Each row of a before or after table is a point. One or more steps were done to the points. Then noise was added and the rows were shuffled. The steps act on columns, c1 being the first. Name the steps. A step turns or swaps two columns, mirrors them in a line or flattens them onto one, adds a multiple of one to another, or multiplies or shifts one. Angles are multiples of 10 degrees, from the lower column toward the higher: turns from -170 to 170, lines from 10 to 170 but not 90. Use the fewest steps. Two steps may share a column if one is a turn and the other turns, adds or multiplies; they go together, in the order done. Otherwise the lowest column goes first.
In the rows, 128 means zero.

Before, 9 rows:
[[181 156]
 [146 113]
 [170 138]
 [123  87]
 [ 94 112]
 [101 168]
 [140 140]
 [118 104]
 [147 189]]
After:
[[104 166]
 [138 149]
 [156 128]
 [ 98  89]
 [168 138]
 [156 102]
 [ 85 169]
 [ 66 126]
 [113 134]]
Steps: turn c1 and c2 by 110 degrees

Before (10 x 4):
[[131 152  98 132]
 [ 99 121 106 180]
 [170 145 102 169]
 [ 81 137 112 132]
 [111 120 100 137]
 [ 92 119  99 164]
 [144 118 143  52]
 [158 137 129 130]
 [120 126 114 179]
 [ 94 151 141  97]]
After (10 x 4):
[[ 97 128 171 131]
 [ 96 123 197 179]
 [111 128 180 181]
 [114 137 120 168]
 [145 126  43  50]
 [ 95 126 143 138]
 [ 86 125 188 164]
 [128 141 133  96]
 [103 139 119 132]
 [136 133 105 131]]
Steps: turn c1 and c3 by -70 degrees; add 1 times c4 to c3; multiply c2 by 0.4

Before, 12 rows:
[[132 153 126 105 167 136 155 127]
 [ 92 108 111 166 124 133 119 154]
 [162 160 109 127  82  80 151  98]
 [ 64 151  53  95  90  84 136 114]
 [149 126 141 143  94 138  53  97]
 [ 71 153  70  81 162 115 119 129]
 [138  80  80 156 161 116 102 142]
 [113 147 132 149 119 106  53 159]
 [ 72 149  70 128 145 117 148 116]
 [128 128  67 164  89 147 130 153]
 [102  91  77 154 129  96 142 173]
 [139 122 128 135  74 128 140 152]]
After:
[[131 152  43  94 145 115 133 111]
 [128 117 127  87 159 132 144 148]
 [133 158  92  66 115  92 143  92]
 [131 108 114 120 124 139 128 155]
 [129 150  67 167 122 134 119 131]
 [125  79  82 181 152 134 105 153]
 [131 152 127 156  95 137 154 123]
 [127  90  71 143 152 116 150 172]
 [126 149  71 125  93 134 144 111]
 [125 125  75  77 117 166 135 156]
 [128 127 144  94 129 136  49 111]
 [125 149 128  98  88 107  63 179]]
Steps: multiply c1 by 0; add 1.5 times c2 to c4; turn c4 and c5 by -120 degrees; turn c3 and c6 by -20 degrees; turn c7 and c8 by -10 degrees
